Every row gives one point. Each copy is the shape, with its points in the same order, turned, moved and blurred by noise. Some copies are also mirrored. Which?

Shape (5 x 2):
[[ 45  18]
 [-32 -12]
 [-42  17]
 [-30 -22]
 [ 43 -12]]
Copy 1 (5 x 2):
[[ 60 -17]
 [-20   1]
 [-14  35]
 [-25  -8]
 [ 41 -42]]
Copy 1 is: only turned
Copy 2:
[[ 40  -9]
 [-35  31]
 [-18  59]
 [-39  22]
 [ 12 -28]]
Copy 2 is: only turned
Copy 3 (5 x 2):
[[ 14 -55]
 [ -8  23]
 [-39  15]
 [  0  28]
 [ 35 -37]]
Copy 3 is: mirrored

Shape:
[[  4 -12 -17]
 [ -3   4   7]
 [ -1  12   6]
 [  9   7  -4]
 [ 13  13   5]
 [-33  -8 -51]
 [ -9   8   7]
 [  1   1  11]
 [ -1   6  -2]]
Copy 1 (9 x 3):
[[  7 -17 -16]
 [ -6   6  -3]
 [ -8  10  -8]
 [  1   5 -18]
 [  3  16 -15]
 [-29 -50 -31]
 [-13   6  -1]
 [ -1   8   1]
 [ -6   1 -12]]
Copy 1 is: only turned
Copy 2:
[[ 12 -17 -12]
 [  8  12   1]
 [ 14  16  -4]
 [ 21   6  -8]
 [ 26  12   0]
 [-11 -18 -58]
 [  4  17  -3]
 [  7  10   5]
 [ 12   7  -9]]
Copy 2 is: only turned
Copy 3, 9 rows:
[[ -8  12  19]
 [ -4  -6  -8]
 [ -3   1  -9]
 [  2  11  -3]
 [  7   8 -12]
 [-55  18  24]
 [ -7  -6  -9]
 [  5  -6  -5]
 [ -9   4  -6]]
Copy 3 is: mirrored
Copy 4:
[[  4   5 -22]
 [-14  -3   0]
 [-14   6   1]
 [  0  12  -1]
 [  0   9   9]
 [-23  27 -60]
 [-21   1  -2]
 [ -6  -6   2]
 [-11   4  -6]]
Copy 4 is: only turned

Shape, 11 rows:
[[-10 -13 -12 -28  -4  -3]
 [  2 -10  19  -4 -12 -10]
 [ 19  30  17  -2  36  24]
 [  1   2 -11 -23   0  -7]
 [-21 -13  14 -28 -18 -19]
 [ 29   6   7  -4  23  12]
 [ 11  17 -15  -3  31  -8]
 [-18  -3  14  13  -8   9]
 [  8  15 -11   3  20 -11]
 [-12 -23   9  -7   7 -10]
 [ -7  -8   3  19  -9  -2]]
Copy 1:
[[ -1   4  -5 -31 -13 -17]
 [ 17   1  21  -7 -11  -7]
 [  4  60  13  -5   8  29]
 [  2  21  -4 -21 -15 -15]
 [  0  -9  25 -29 -19 -24]
 [ 21  43   0  -7   8  11]
 [ -7  46 -10   3   4 -10]
 [ -5  -5  14   1 -10  17]
 [ -4  36  -5   7  -1 -10]
 [  1  -4  13 -14  10 -12]
 [  3  -5   5  12  -8   3]]
Copy 1 is: only turned
Copy 2:
[[-15   0 -19 -20  11   3]
 [ -1   4  15 -14  -6  -8]
 [ -2   7  33  26  44  22]
 [ -3   1 -15  -6  15   3]
 [ -9  21  -6 -34  -4 -12]
 [  4 -14  22  11  31  14]
 [  0  -6  -3  21  42  -6]
 [-29   9  20   4  -7  -7]
 [  0  -4  -2  20  28 -11]
 [-20  -2   9 -23  11 -16]
 [-20  -6  13   8  -8 -15]]
Copy 2 is: only turned
Copy 3:
[[-24   5  -2  -5 -30 -13]
 [  1  -5  26  -5 -23 -17]
 [ -5  28  27  22  25  14]
 [-14  11  -6  -2 -15 -16]
 [-21  -1  15 -26 -29 -31]
 [  0  17  22  33   0  -1]
 [-11   3  -4  21  18  -7]
 [ -8 -15  24 -16 -13  12]
 [ -4  -4  -1  16  13  -6]
 [-25 -14  23   2 -22 -17]
 [  1 -24  18  -4 -15   5]]
Copy 3 is: mirrored
Copy 4, 11 rows:
[[  7  13 -20 -23  13  -4]
 [  4   6  18 -15   2 -10]
 [ 13 -36  -1  -8 -33  34]
 [ 16   1 -19 -13   3  -7]
 [ -3  22  -2 -31   3 -25]
 [ 22 -29   3  -9  -4  21]
 [  9 -33 -23   3  -6   1]
 [-17  12  12   0  -4   8]
 [  7 -25 -14   6  -5  -3]
 [-13  -2   3 -24  16  -6]
 [ -8   5  13   9   8  -1]]
Copy 4 is: mirrored

Shape:
[[  2   3   8  10 -13   4  11  26]
 [ 28 -13  -9  16 -17   1  25  18]
 [ -7  20  -5 -14  12 -25 -13 -11]
 [ 15  -3   7  -7  12 -23 -25 -28]
 [  8  15 -11  -3   6 -25 -17 -30]
 [-10  -6  12 -14   9  22  30  -2]
 [-19 -11  14   8  -6   2  36 -11]
 [  8  19 -11 -18   0 -34 -14 -34]
 [ -9   6   3  15   9  35  41  -7]
 [ 16   7   8  20  -1 -23  16  14]
 [-17 -10  -6   4 -15  19  19 -12]
 [  8  14   8   8 -10  -9 -21 -30]
 [-21 -14  -8  15  12  13  15  -7]]
Copy 1:
[[ -7  -1   0 -18 -14  -7  13  16]
 [  1 -14 -18  -3 -27  -6  35   6]
 [ 20  10  -2  -4   8 -15 -27 -20]
 [ 34  -4   3  23  -5  -2 -27 -12]
 [ 25   7   1  12  -7 -12 -21 -33]
 [-11 -10   6   3  31   0  20   8]
 [-27 -24   6   8  12 -18  11  -1]
 [ 26  16  -8  21   0 -20 -26 -32]
 [-19 -17  25  -7  20  -2  39 -11]
 [ 13 -15  -1 -11 -20 -30   9   3]
 [-30  -7   2   8   5   6  11 -12]
 [ 12  11  19  21 -18  -6 -19 -17]
 [-15 -27   7  -8  11   9   4 -16]]
Copy 1 is: mirrored
Copy 2, 13 rows:
[[-20   6  -3   5 -21   6   8  24]
 [-11 -22  -9   8 -26   7  30  35]
 [  3  13   0  -4  23 -20   8 -10]
 [ 31  -6   7  14  23  -4   8  -5]
 [ 22   1 -14   9  30 -12  17  -5]
 [-15   2  -1 -26  -7  36   7   2]
 [-23  -5  -8   0 -12  36  13 -15]
 [ 30   8 -12   6  23 -21  22 -19]
 [-33   2 -17 -17   2  49  22  14]
 [-15   0  12  23  -4   0  30  11]
 [-14  -9 -31  -4  -5  30   4   1]
 [ 24  14 -18  24  16   6  11   1]
 [-22 -18 -14  -5  12  31   4   2]]
Copy 2 is: only turned
Copy 3:
[[ -8  -4  15 -10 -16  17  -3   7]
 [-14   9 -14  -1 -24  22   8  -7]
 [-11 -18  14  -2  12 -42  -5  -6]
 [ 13 -26  -5  12  -2 -41  -6 -19]
 [ -8 -11   4  14   1 -47  -9 -20]
 [ 14   5  19 -13  22  15  15 -14]
 [  3   0  32  -6  -3  12  26 -28]
 [ -8  -7   4  -1   1 -60  -6 -25]
 [  4  22  29  14  19  28  15 -14]
 [-13  -4   6   3 -26  -5  18   9]
 [ -5   1  24  -3   5  18  -2 -37]
 [  8  -7  15  15 -15 -33 -20 -22]
 [ -9 -14  23  15  16  18  11 -24]]
Copy 3 is: only turned
Copy 4 (13 x 8):
[[-18   6   7  20   6   3  12  15]
 [ 16   6  -5  30   1   4  33  13]
 [ -1  18  -6 -10  13 -11 -25 -28]
 [ 27  10  15 -14   2 -14 -30 -16]
 [ 25  18   6  -2   9 -14 -21 -37]
 [-24  -8   4 -18 -12   9  25 -11]
 [-14 -12  14  -6   5 -18  36 -12]
 [ 18  28  -4 -10  -1 -22 -21 -40]
 [-23 -13  14   0   2  23  41 -27]
 [  5  24   7  13  24  -6  16   4]
 [-12 -19   3  11 -12 -13  24 -20]
 [ 11  12  26  13  -3 -15 -15 -28]
 [ -8 -26   5   2  13  -2  18 -21]]
Copy 4 is: only turned

Shape:
[[  3   1  22  23  -3 -16 -12 -18   9]
 [-18  -4  -1  -4  -9   1 -16  27   6]
 [-42  -4  -5  -5   9   6 -11  -9  -6]
 [ 26  49  18 -19  33  39  -2  35 -26]
 [ -5  19 -11 -26  22   4 -16  11  18]
 [ 25 -24  41 -16 -15   7  22  -2 -18]
 [ 27  11  16 -20  29  46  -8  23 -24]
 [-17  -2  -1  33  -4  -8  13   0  19]
 [ -5   2 -25  -7  18  -3   2   8  -6]
 [ 37   1  35 -38 -27  60  24  -7 -19]
 [ 19 -30  12  21 -24  11  -5 -17   4]
 [-20 -13   7  20  26  -5  -3   5  32]]
Copy 1, 12 rows:
[[ -3  10   7  -6 -23 -33 -10 -16 -17]
 [  2  -1   9 -23  -1  -7 -14  31  -1]
 [-41   9  -2 -26 -10   4 -12  11   2]
 [ 19   4 -34  35  18  32 -43  21 -38]
 [  5  27 -22 -20  13   2 -26  13   2]
 [ 16 -42  -9 -21 -10   5   5 -22 -41]
 [ 13 -25 -33  18   7  28 -44   7 -19]
 [-11  14  30  -4  -2 -14   9  -8   4]
 [ -8  10 -22  -4   8   6   2  10  11]
 [ 35 -36 -13 -16 -24  60 -22 -23 -47]
 [ 11 -25  13 -12 -36 -11  -3 -24   4]
 [-18  10  20 -12  20 -25 -17  -9  10]]
Copy 1 is: only turned
Copy 2, 12 rows:
[[ -8 -20  27  10   0 -16 -20   5  -8]
 [-36 -10 -18  11   3   6  -1  21   8]
 [-37  11   0   3  17   4  14  -6  -6]
 [ 33  30 -13  46  28  13   3  59  16]
 [-15  -2 -22  19  42   4 -13   6  15]
 [ 23   2   4 -30 -22  -6  -8  38  -3]
 [ 29  20 -10  19  20  33   0  51   0]
 [-13 -36   4  12  -4 -18  17  -2  -3]
 [ -3   2 -27  22  14  -1   1  -8  -6]
 [ 45  21   8 -33 -19  34   5  48  39]
 [  3 -29  21 -11 -27  18 -10   6  -6]
 [-20 -38  -1   5  27 -14  10   8 -18]]
Copy 2 is: only turned
Copy 3, 12 rows:
[[ -2  15  17  12  29  -3 -20  -7 -16]
 [  2  11 -17   7  -6  -9 -11  24   0]
 [ -1  34 -35  -3  10  -6  -4  19 -32]
 [  3 -35  14 -34 -48  24 -13  37 -35]
 [ 22  24 -10 -28 -20   4 -18  25 -10]
 [-20  -7  24  -7   6  17  41  -5  -7]
 [ 16 -37   2 -27 -23  29   7  35 -28]
 [-17  23 -10  13  29  16 -39   4   2]
 [ -1   5 -25 -26   4   6 -25   6  -5]
 [ -1 -20   8   5 -42  52  49 -16 -22]
 [  7  -4  -4  31  28  19  10 -22  -2]
 [ 13  32   0  -1  33  20 -28  27   4]]
Copy 3 is: mirrored

Shape:
[[ 14  17  17   7   1  -6 -16  27  -5   5 -15   2]
 [-20  20   3  33   7  -4  16  14  33  39  11 -12]
 [  1  14 -17 -13  10  11  -4   4   8   0  12  15]
 [-35  -5  -8 -18   2   2 -15 -25  -7  13   5  -9]
 [-23   2 -14   9   5  15  10  13  -5 -22  14  12]
 [  8   5 -26   2   1  -7 -22  19   2 -23   3  11]
 [ -2  -1   4  -8 -15  10   9 -15 -15  44  10   3]
 [-12  14   0 -16  13   6 -15  11  -2 -19  17  10]
 [  2   7  14   6 -37   6  -8  -3  16 -12  12   9]
 [ 13  36  20 -22 -22 -10  26 -12  25 -21 -15  18]
 [ 29   5  -4   6  20 -25   0  -5   2   6   5  13]
 [ 16 -12   0 -10  22   3  10  10  30 -15  -7  15]
 [ -2   6  18   2 -30  11 -15   2  18  22 -12  32]
 [ -2  26  -3   4   3 -16  -2  38   1   3 -23   8]
 [  7  -3 -44 -24   4   3  34   3 -17  -7  27 -22]
 [-34  -4   0 -37  17 -29 -19   9   6  19   6  20]
 [-15  19  22  -4  10 -29   4  -1   0  21  -6 -11]
 [-20   4  11   2 -12  -5   7  15  -2  -5 -26  -7]]
Copy 1 (18 x 12):
[[  1 -10 -49   2  27  -4   5   4  -4  -2   4 -21]
 [-44  18 -28  16  34  -8 -12  -8  18  11  41   4]
 [-12   5 -11 -12  17  11   0  20 -13 -26  19   3]
 [ -4   0  10 -11   9  15   7 -29  -3 -33  39  -1]
 [-36  -6   0   1  -1  -7   3   8 -26 -25   9   5]
 [  0 -14 -19  -2   3  -7 -20  13 -19 -27  -1   6]
 [-13  14  -9  -2   0  37   9  -8   8   5  34 -29]
 [ -2  -1 -11   3  22  -4  12  13 -23 -42  13  -2]
 [  1  31 -26  17  -6   1  11  -5  -3 -20   2   3]
 [ 20  36 -18  -9   3 -20  34  23  11   4   5  18]
 [ 19 -19 -10  11  16   5  -6  23  -4  12  17  -4]
 [ -8 -14 -12   2  24   8  11  28   2  -7 -14  27]
 [ -5  21 -54  -5   1  26  17  -9  -6  -3  21  14]
 [-10 -23 -46 -16  18 -22   2   8   4  -5  17 -13]
 [-22  -8  42 -12 -10  -3 -10  29  20 -27  18 -23]
 [  6 -23 -25  -6  16  16  28   2   0 -39  60   9]
 [  6  -4 -18   4  31 -12  16 -10  17   1  45 -12]
 [-17  -8 -23  -7   6 -18  24 -21   9  -7   9  -5]]
Copy 1 is: mirrored
Copy 2:
[[ -1 -15  23   3 -19 -19  -7  18  -9  18   0 -16]
 [ -6  22  35  -1  16  14 -24  -6   0  58   3  -5]
 [ 13   0  20 -16   0 -14  -7   1   9   5  11  26]
 [-19   0   1 -28   2   6   8  -4  -3  15 -32  36]
 [-15  -5   3  17   5  -7 -26   1  12   7  11  35]
 [ -6 -14   0  -4 -11 -38  -6  -9   7   9  17  15]
 [  6  20  30   2  11   9  22  13 -21  17 -20  21]
 [ -7 -22  20 -10  -6 -13 -17  -4   7  -4   3  25]
 [  0   8  14  15 -29   9   1 -23  -8   2   4   7]
 [  9  37  33  -2 -35   0 -15  -3  19 -29  -5  -8]
 [ 26   4  16   1  12 -34  -4  -4   8   9 -12  -9]
 [ 20  -4  -3  -5   4  -2  -8   3  35  -3  16  -7]
 [ 11   5  32  10 -37   9  25  -1   8  26  -2   9]
 [-18   3  32  -5 -13 -31 -13  21  13  21  11 -14]
 [-12  24  -1 -15  45 -20  -7   8 -15 -20  15  27]
 [-20 -24  37 -30  12  -7  18  -6  30  16 -22  14]
 [-13   6  36 -14   3  -4 -11   4   2  17 -34 -17]
 [-31   5  11   5 -15   3 -10  19   9  14  -8  -6]]
Copy 2 is: only turned
Copy 3:
[[ 18  -1  15  -5   3   1 -31   8  -9  24  -9  -4]
 [-47  16   8 -12 -14   4  10  23 -14  35   3 -19]
 [  1  16  -5 -20  -1  17  -4  12  13   3   6   8]
 [ -7  -1 -21 -28   0  -8  19 -23 -15 -14 -18   4]
 [-20   8  12   0  15  18  -5  -2   5 -15   6  17]
 [  7  16 -11   7  10  11 -33 -15   7   4   5   6]
 [ -1  -8   0 -20 -32  -5  24   5  -5  11 -27  16]
 [  3  10  -4 -20  15   9 -18   4  -5 -14  10  10]
 [ -1  15  37 -11 -19 -12 -11 -13   8  -2  11  -4]
 [ 17  35  40 -15   3 -31  -4  25  29  -8 -10  -4]
 [ 19  22 -15   9  -2  -9  -5  12   0  33   8  12]
 [  4  -3  -3   2  18  -2   0  17  33  10  23   1]
 [  2  -3  33 -41 -15 -11  -9  -8  17  31  -3   3]
 [ -5  10   8  -5  19   0 -38  18   2  23 -24  -9]
 [-11  10 -30  21 -17  13   6  14  15 -39 -18  14]
 [-11  -5 -32 -43  15 -27 -16   7  -4   6  -4  15]
 [ -4   9  -1 -16   4 -26  -1  21 -28  14 -17 -10]
 [ -9  -4  23  -8  17 -14  -8   0  -2  -1 -25 -11]]
Copy 3 is: only turned

Shape:
[[-21 -24  -4 -11   1 -13  13  -2 -14  11 -35  -8]
 [-15  30   0 -24  -4 -24   2 -27  -4 -28 -21   3]
 [ 26   1   8  22 -57   8  10  25 -12   2  -8  -4]
 [ 21   9  -4 -28 -31   3 -30  -3  -3  12  -2   4]
 [  7  -1   1   7  19   9  24 -22  29 -10 -16 -39]
 [-28  -8 -21  -7   4  37  18   2   1  -9  10  -1]
 [ -6 -22  11  20 -13  20   7  -2  16 -13  10 -21]
 [ 13   2 -30  -9 -19  10 -24   7 -13   1  23  -8]
 [-23  -8 -17  -4  -4 -20  -4 -29 -16   6  13  34]
 [ 35  -4  -3   7  16  -5   1  -5  26   9  -5 -12]
 [ -7 -34   6  -6   6   7  19  22  11 -18  11  26]
 [ -9 -41 -13  -1  12 -52  14  -4  10  -8 -10 -18]
 [-30  21  -6   5  -3 -15  -9   0   0  -8  16   4]
 [-10  22  17 -15   7  10  -2 -18 -35   8  13 -16]
 [ -7 -22 -40   9  -2  40  -2  -2 -14 -12  17 -12]
 [-17  20  16  27 -10  15 -14  -1 -29   5 -19  14]
 [ -4   8 -20  26 -17  15   1 -23   7  -9   9 -19]
 [ -9   8  -5   1 -28 -26  15 -28  21  13  -9  37]]
Copy 1:
[[  4 -16 -10  -4  -9 -20   9   0 -27  39 -17  11]
 [-13  -9 -11  -2  26 -26   3 -41   4  -7 -21  -4]
 [  8   9 -35  29 -45   6  28  -5 -24 -26   1  12]
 [ 19 -21   6  -4 -15 -10   0 -13 -28 -41   4  15]
 [-33 -21   2   7 -12   9  13  19   8   9 -29 -27]
 [ -7 -11  -3 -16  -9  42  -1 -12  -6  25   6  -1]
 [-10 -11   4  25 -38  20   4   3   4  11   5  -9]
 [ 13 -21  -2   6  -3  20  -4 -11 -38 -26  21  -4]
 [ 18 -27 -13  10  29  -7 -11  -6   3  15  24  26]
 [  6 -12   2   4  -3   3  13  39   2 -19 -17 -15]
 [ 24  10  -2 -16 -18  11  20   3  20  27  25 -10]
 [  8 -26 -16  17   5 -36   7  20  -5  36   2 -36]
 [ -9   6 -12  10  15  -3 -27 -18  -4   1  15  -3]
 [-37  -7  20   2  12  -3  11 -11 -22  -3  15  22]
 [  7 -23   6   8  -9  56   3  -6 -25  17  10  -7]
 [ -2  23   1  31   1   8   2 -12 -19   0 -16  41]
 [-15 -23 -11  31  -3  33  -5  -4  -5  -8  -5  -3]
 [ 10 -20 -40   6   6 -17  -9  -4  27  -8  -5  25]]
Copy 1 is: mirrored
Copy 2:
[[-23  -8   4 -11  21 -15  16 -13  -5 -25 -23  -5]
 [-30  10 -10  -4 -13   5 -21 -28 -32 -16   7  18]
 [ 11  16 -28  24 -20  -1  60  20 -15 -18  -1  -3]
 [ 13  -3 -25 -27 -35  13  10  19 -16 -13  -6   2]
 [-28   1   2  18 -10  15   7 -27  40  10  -3   4]
 [ -5  35  23 -24 -11  -2  20 -18  22 -23  12 -13]
 [ -8   4  21  20 -21   3  31   6  27 -14  13  -8]
 [ 25  11 -19 -21 -32  -3   8   6   4 -22  11 -30]
 [  4  -9   8 -29 -11 -37   5 -19 -20 -21  27   9]
 [ 12  -8 -22   6  -8   1   3  -5  35   9  -2  15]
 [ 20  14  22  -3  15   0  23  -2  19 -43  20  24]
 [-11 -35  -7  16  24 -19  -7 -23  18 -41   2  -3]
 [-12  17  -5  -9  -5 -12  -6   4 -12 -14  40  -7]
 [  0   7  11 -18  -4  16   8 -17 -28  21  13 -24]
 [ 18  29  20 -11 -31 -15  18 -15  27 -23   5 -34]
 [ -5  33   9   0  -7 -23  18  16 -30  19  -1  -1]
 [-14  12  -3   7 -43 -17  16 -11  14  -2  19 -16]
 [-23 -10 -19 -20 -17 -25  23 -11 -14 -16  23  43]]
Copy 2 is: mirrored
Copy 3:
[[-14  11   3  17   6 -24  29  -9  10   8 -30 -11]
 [ -8  22 -11 -22  13   0   2 -28  11 -30  -9  18]
 [ 44   9  21  15 -19 -28  15   2 -10  21  28  18]
 [ 15 -17  18 -28 -15 -10  -2 -28 -15  15  -2   7]
 [ 27   7   2  -4  17  16  30  -3  51  -6  -5 -24]
 [  0  -3 -38   3  -8  22  33   8   4  20   1 -10]
 [ 13 -10   5  13  -9   8  31   9  22   2  29 -18]
 [ 24 -21 -11 -16  -5  -6  -7 -10 -24  17  12 -18]
 [-30 -16 -26   8  22 -11   7 -38  -4  10  10  10]
 [ 30 -21  18  -8  25   0   3  -3  38  15  -4  -7]
 [-16 -24 -13   1   4  -9  30  35  17  17  10  16]
 [-18  -6  -5   5  31 -47  13   4  39  -4  -6 -29]
 [-16   9 -15   1  10  10 -15  -9   2   3  20  -1]
 [ -4  13  11 -11  25  26  23 -21 -27   6   3 -10]
 [ 25 -27 -38  10  -6  10  27   3 -12  12   7 -28]
 [  5   8  12  39   1  20   4 -17 -20   0   2  22]
 [ 29  -3 -17  13  -2  13  11 -24  15   0  26 -17]
 [-13   0 -10   3   3 -19   6 -46  34  18  15  34]]
Copy 3 is: only turned

Shape (17 x 12):
[[-14   2 -27 -15 -11 -10 -22  -8   3  12  16  17]
 [-21  14  14 -17 -25  13  14  -5 -11 -18  25  13]
 [ -2   7  24  -3 -36   3 -52  13  26 -40 -16 -14]
 [ 11  -2  17  -7  -6 -36 -13 -16  36  -5  29   0]
 [ -2  24  30 -26 -17 -34 -53  -3 -27 -25 -13 -13]
 [ 29   5   7  27 -13  26  16  -9  -7  -4  -9 -23]
 [-33  26 -21 -32  22   8  12  24 -18  24 -17 -35]
 [  7  27  16  32 -12   2 -24 -27 -26 -12 -31 -36]
 [-31  13 -28 -21 -38  27  11 -20 -20  20 -42  31]
 [ 32 -13 -24  -9 -10   6 -50   6  -1 -21  23  18]
 [  5 -21  -1  21  13  -9  -4 -24   2 -24  10 -12]
 [-13  21  13 -11  12  13 -29 -14  16  -1  12  14]
 [-16 -20  33 -33   7 -11  -4  15  19 -25 -19  30]
 [ 35 -20 -17 -26  20 -21 -39  -2  21  22  13 -10]
 [ 25  17 -26  31 -15 -29  -1  20   8  -3 -29  18]
 [ 20   2  -1  12 -28  33 -17  -8 -10   6  27 -13]
 [ -2 -18  12  17 -26 -20 -48   2 -24   3 -36  28]]
Copy 1 (17 x 12):
[[ 11  -9 -11  11   6 -14  -3 -13  -2  34  36  14]
 [-17  14  13  19   4 -15  -9 -18 -10  10  31 -34]
 [ -5   2  -6 -15 -44  25   6  19 -37  -4   4 -11]
 [  1 -20  21 -17   9  -2  27  17 -15  46  23  -7]
 [-27  18  -5  -3  -5  10 -20  11 -58  21 -15   9]
 [ 23 -13  11  24   6 -13  24 -20 -16 -13 -23 -37]
 [-12  25 -25  -4  12 -17 -14 -56  27  27 -31   2]
 [ -9  -9 -16  28   8  13  23 -19 -52 -11 -30 -11]
 [ -4  11   0  58 -26 -22  -4 -60  -1  -5  26  28]
 [ 50 -16  -8   2   1 -12 -17  32 -20   3  24   6]
 [ -7 -38  -2  -2  28 -11  25   6  -7  -5   7 -14]
 [  3   0   5  -1  13  32  -2 -13  -3  18  24  -7]
 [-31  -3  34 -23 -12  -1  -5  11  20  -5  16  16]
 [ 40 -32   0 -26  16  -8  -3   6  -6  45  -4  26]
 [ 18   8  -9  37 -13 -25  48  24   3  10 -10  15]
 [ 32 -20  -1  24  -3  -5  -7 -13 -25   8   7 -44]
 [-12 -25  -4  48 -22   7  -7  24 -21   2  -4  30]]
Copy 1 is: mirrored
Copy 2:
[[ -8  -8 -44   8  13  -7 -15  -3  23   8  -1  -7]
 [-25  -3  -5  -3 -19   6 -10 -25  12  -7  32  -6]
 [ 15   3   2 -35 -21 -33 -15  14  28 -31  13 -50]
 [  8   7   6   4   2 -50  -6 -10  22  27   3 -15]
 [ -5  22 -11  -7 -19 -53 -49  16 -15 -37  12 -18]
 [ 45   3   6 -23 -13  22   4  -2 -13   1  26  -3]
 [-32 -12  -9 -22  25  35 -26  12 -41  -4 -22  -7]
 [ 48  23   9 -22  -4   0 -44  -2 -19 -37  14  -4]
 [ -1 -30 -41   2 -29  43 -24 -23  13 -32 -24  15]
 [ 18   3 -58   0   0 -26   9  24  22  -8  35 -27]
 [ 31   3   2 -12  27 -21  12 -13  11  -7  25   9]
 [ -9  27 -11  19   4  -1  -4  -6  20 -10  -1 -29]
 [-30 -11  13   8 -25 -32  26  17  21 -25 -11  -3]
 [ 22   5 -41  10  24 -39  12  25 -14  28  -9 -22]
 [ 29   7 -14 -28 -12   2 -21  42  29  12   2  30]
 [ 32  -2 -21  -6  -3  14 -10 -10  -3   6  40 -33]
 [ 33 -22 -16  21 -16 -22 -37  34  17 -38   7   3]]
Copy 2 is: mirrored
Copy 3, 17 rows:
[[ -5   1 -30   0 -16  11 -23 -20 -18 -11   3   5]
 [-25  11   5  30  -4  -6  20 -12 -15 -27  17  24]
 [ 26  32  28  43 -40  28 -14   1 -11 -37   8 -20]
 [ 30  -5   5  -2 -10   2 -31 -21 -10 -34  34  11]
 [  5  56  31   6 -36  47 -12 -31 -39 -12  15  17]
 [ 35  -2  15  19   5   2  39  14 -14  13  21  -8]
 [-28  53 -27   2  21   5   7 -10 -23  29  17 -23]
 [ 42  29  23  25 -26  23  36 -29 -31  32  13  -7]
 [-27  15 -26   1 -29 -21  41 -16 -33  -2 -47 -16]
 [ 14 -13  -6  13 -24  53 -23  22 -18 -21   0  21]
 [ 35 -16   6  20  19  23  -5 -26 -29  -1  17   2]
 [  5  13  -5  19 -12  16 -14 -29  19  -6   1  12]
 [-10  17  43  10  22   1 -27 -14  -9 -42 -26  -6]
 [ 28   1 -18 -39   1  42 -40   4  -9  -6  14  -4]
 [ 41   5   3  12 -24 -21 -26  19 -53  24 -15   7]
 [ 12  -8  -5   9 -28  24  29  13  -1   1  35   4]
 [  7  -3  45   4 -45  30 -13 -18 -46   6 -28 -17]]
Copy 3 is: only turned
